Rows are points. A path goes straight from each point to the next, and from the last back to the first. The post is the endless flat space through its rows: a point in 2 columns, a line in 3, a plane in 4, and so on, so that a path can go around it. Count how often the path circles the post. Going back the other way cancels.

Post:
[[ 0 -9]]
Path:
[[-30  28]
 [-44 -12]
 [-35 -64]
 [-27 -20]
 [  1 -44]
 [ 42 -43]
 [ 46   6]
 [-13  35]
 [-45   2]
 [-20 -60]
 [ 21 -53]
 [  4 -27]
 [-22 -69]
 [ 43 -20]
 [ 25  12]
 [ 47  11]
 [ 18 -14]
 [ 12 -40]
 [ 29  -7]
 [  2  48]
 [-34  21]
 [-20 -22]
 [  3 -25]
 [ 33 -21]
 [ 28  13]]
Times around: 3

Post (5 x 6):
[[  1  -8 -14  18 -56  27]
 [ 20  11  11  15  37 -32]
 [  9  12  25  -3   5   0]
 [ -4  -3   7  -9  37   5]
 [ 21   7  -9  -8 -41  14]]
Path:
[[-14   4  -3  11  29  25]
 [ -5 -10 -53  28 -15   7]
 [ 10   4   3 -20   7 -10]
 [ -6 -29  11  26   3 -12]
 [ 22   1  29  14   8   2]
 [  1   6  37  30  41  -1]
 [-24 -27 -42 -19  38  50]
 [-18  32  40   2  29  -7]
 [-26 -14   8  30  50 -19]
 [  9   0  -1 -17 -16  -7]
 [ 20  -9   9  -8 -61  28]
 [ 46  20  15  13  -3 -20]
 [ 20 -15 -11  28 -10  30]
 [ 10   2 -17  10  -5  25]
 [  5  27  38 -35 -10  11]
 [-22 -11   6 -11 -31  17]
 [ 12 -14  -7  -6 -35  21]
 [ 14 -11  48  16  43   9]
 [ 16  24  34 -29 -12  25]
 [ -1  16 -40  13 -31   6]
 [-32 -14 -15   2  30   4]
 [ 17 -17  20  22  37 -47]
 [ 17   2  14  -8  15  -1]
 [-15 -30  14  55 -35  31]
 [  9  -6 -15  26  24  12]
 [  3  39  38  -9  28   6]
 [ 16  34 -19 -13 -57 -12]
 [ -1  -5 -14  13 -95   1]
 [ 32  10  12 -16 -11  -5]
 [ 39   4  11   2  18  -2]]
Times around: 5

Post, 10 rows:
[[-34  -6  -7 -20   1 -25  15  -1   1  -5  12]
 [ 41   9  38  -3 -40 -14 -16  27  14 -28  30]
 [-25   6 -21  12   0   2  32 -14  20 -28  37]
 [ 33  18 -18 -30 -49  -9 -13  46  19  11  29]
 [ 49 -14   1  13 -14 -10 -11   6  16   9  29]
 [-32   1 -44  -9  11  -7 -26  -8  -9 -35  20]
 [ 42 -65  15   4 -64  50 -10 -24   8  36  95]
 [-32 -12 -35 -18  -5 -26  41 -14 -21 -38 -12]
 [ 53  -4  27  -6 -27  12  -8  47  25  -4   9]
 [-18  10 -19  -1  14  -1   6 -15 -42 -23  43]]
Path, 26 rows:
[[ 38 -16  15  -9  -4 -12 -48  11  16 -27  27]
 [ 28  15  -8  -2 -50 -37  51 -20  20 -35  23]
 [-14   4 -26   5  30   9 -23 -12 -50  21  26]
 [  2  42  -3 -25 -49  35  -4  48  13 -12  45]
 [ 35 -22   3  33 -11 -15 -12   1   7  30  51]
 [ 35 -44  -5  26  -7  -3  51  -3 -21  -7  53]
 [ 15  -2 -32 -25   7  49 -37  17  22 -55  45]
 [ 54 -17  17  20 -31  24   6 -21  32  36  72]
 [ 29 -26 -20  36 -45   8  28  11  17  -1 -11]
 [-17 -71 -26  75  28  -4  28 -59  23  -5  59]
 [ 25 -10 -62 -20 -12  41  -1  29  39  -7  59]
 [-25 -18 -39 -13   1  -1  25 -49  27 -66  43]
 [ 13  41 -13 -46 -63  -9  26  16   8 -28  22]
 [ 68 -16 -50  19 -24  -4 -40  23  57  58  22]
 [-12   3  -4  36  13  23 -30  33 -10 -32  39]
 [ -2  15  -5 -29 -18 -27  34  16  11 -15  44]
 [ 30 -24  20 -36 -43   9 -24 -17  25 -25  64]
 [ 10  34  20   5 -46  16  13  -2   8 -44  52]
 [ 36 -25  36  32 -18 -28   7  18  11 -17 -31]
 [ 19   6  15   9 -39 -18  37  44  55  28  22]
 [ 37 -27   2  14 -11  -8 -45  13 -13   8  93]
 [ 10 -67 -49 -10 -16 -31 -21 -21  14  25  38]
 [ 65  40 -15  10  -9 -14  49  28  31 -21  19]
 [-63 -13  -8 -16  -6  11 -16 -52 -10 -69  14]
 [ 27 -25  44  11 -17  14  46  52  75  29 -13]
 [ 28  -9   9 -19 -88  16  31  45   7 -15  59]]
Times around: 5

Post, 17 rows:
[[-52  -8  -1   8  18 -37 -10  30  18  -8  15  22  13  -2 -12 -15   0  21]
 [  3  22 -21  11  47   4 -29 -26   5 -22  -2   2 -40   0   3  39  33   3]
 [  0  -1  19   5 -17  39 -22 -36  47  17 -17  41 -28  33 -43   6 -25  19]
 [  2 -19  30  15   6 -21   6 -20  -9  -8 -23  -1  10 -34   4  19 -49  -7]
 [ 12   0 -52   5  16  17  62 -25 -23 -27  32  13  39 -23   3  11  -2  22]
 [  1  11 -10  -1  21 -15  -8   9  48  -6   8  -5   3  28  -2   3  14   4]
 [-26  13  20   2 -13  -2  37   5 -15  36  13   4  18   0  14  15 -15 -11]
 [-10  -8 -15 -10 -21  26   1  -4  36  10  20 -16 -30  20   4  -4  32   2]
 [  8 -24 -19 -30  -4  25 -13  -9   2  -1  10  27 -41  42  -2  31 -10  31]
 [  6 -25   6 -18   2 -42  27 -15   4  28   0   2 -24 -34   3  15  14 -18]
 [ -8   4  13   2  30 -63  -8 -33   7 -20   7  11  21 -33  10 -21 -19 -36]
 [ 39  -3 -55  41  -3  18  -9  20 -31   0  32  57  36   4  45  23  -6 -11]
 [-13 -11 -23  33 -25 -15  30 -15  -1 -10 -31  18  -1  34 -26 -27 -31  14]
 [ 21 -39 -36  12 -22 -19   8 -23 -20 -12  17 -12 -48  32 -40  23  32 -38]
 [-33  46 -22  20 -11 -17 -24 -13  12  11  -9 -17 -14  -9 -22  37   4  26]
 [ 56 -15  29  16 -26  -5  30 -14  -1 -13  -7  42  23  12   9   1 -21  35]
 [ -7 -20 -18  33 -31   5  14 -18  19  30  -7  -1  34  45  -5   2   1   9]]
Path (28 x 18):
[[-21  50  28 -33  -9 -19  14   8  50  33  36 -38 -47  95  23  15  50  23]
 [ 26  -2 -60  13  -1 -49 -33   0  11 -44  18  36 -39 -34  -8  27 -11  23]
 [-59   8 -24 -23  -8 -33 -17 -42  44 -22 -19 -44 -37  13 -22   6  21 -20]
 [-29  -4  13 -23 -11 -10  -1 -56  35  34 -25 -43  21  23 -40  14   8  13]
 [ 89  -5  24  27 -21 -31  21   2 -42 -22  -7  24 -28 -31 -20  41 -29 -18]
 [ 26  62  -4  16  46   3 -19 -41  15 -35  25   3  23 -28  10  26 -91  10]
 [ -9  -9  -6  19  25 -16   9 -26  58  52  -3   0 -16  17  27  19  -2 -19]
 [ 61 -50 -27  22 -13 -24  32   7 -18 -19  41 -33  15  24  14  14  25 -17]
 [-34  27  14 -23  33 -42   7   4  29  49 -30   5  41   2  32 -25 -21  -1]
 [-26  16   6   8  26  33   0   5  32  16 -39  49   2  -1  13  -1 -21  15]
 [-21 -10  -6 -48 -19 -34 -25  11  -3  21  26  -5   6  -1  25  73 -26 -38]
 [-12 -29 -28  23  23  19  26  -6  -3  53  -3  46 -10 -11  53  23  -9 -29]
 [ -2 -79 -39  32 -40 -75  15   1 -32  -9  -2 -45  -1 -11  25 -49 -27  -9]
 [ 18   7  17   1  -1  -7   5 -26 -18 -23   2  19  11  66 -22   3 -21  25]
 [  1  31 -29 -31  50 -28   3  10  18  25  21  69   7 -25  14 -24  13 -47]
 [  6  34  32 -56 -16 -60 -26  29 -36  25  40  25 -76  18  31  48  27 -58]
 [ 10 -28 -22 -15 -21 -30 -33  14 -15   8  49  52 -17  27  33  19   5  -7]
 [-19   4  -4   5   5 -38   7  -7  -8  -7  -4  -6   6 -34  46 -19 -55  -7]
 [ -5   7   2   2  43  14 -75 -18  -6 -43  -2 -25 -14   4  14  37 -51 -12]
 [-37  -9  -7   1  22  58  33  13  23  18   3  48  10  46   1 -19  41  45]
 [-24  35 -16  36 -18   6  -5 -25   6 -15 -33   2  21  18 -34  -8 -56  -2]
 [-19  14  12   4   4 -30  50  35   0 -10  -4 -22  54  29  -1 -44 -34  14]
 [ -4 -18  -9  18 -12  15 -11  -3  -5   1  -8  22 -18  31 -17  15 -44  58]
 [ -5   1  22  -5 -32 -95  14  -7  -9  26   3   1  -2  10  41  -8 -10  10]
 [-35   9  11  -1  32 -21  30   2  52  31   4  14  57  -1  -2   6 -15  -9]
 [-13 -26   4  41 -40   3 -30 -30  -7 -45 -20 -41 -10   3 -40  16 -19 -36]
 [-15  34  14  16 -62 -11   6  85 -26  58  10  20 -54 -14  15  -4  30 -32]
 [ 38 -54 -45  25 -37   1   3   5 -25  11  27  14 -15  -3 -16  39  19  29]]
Times around: 0
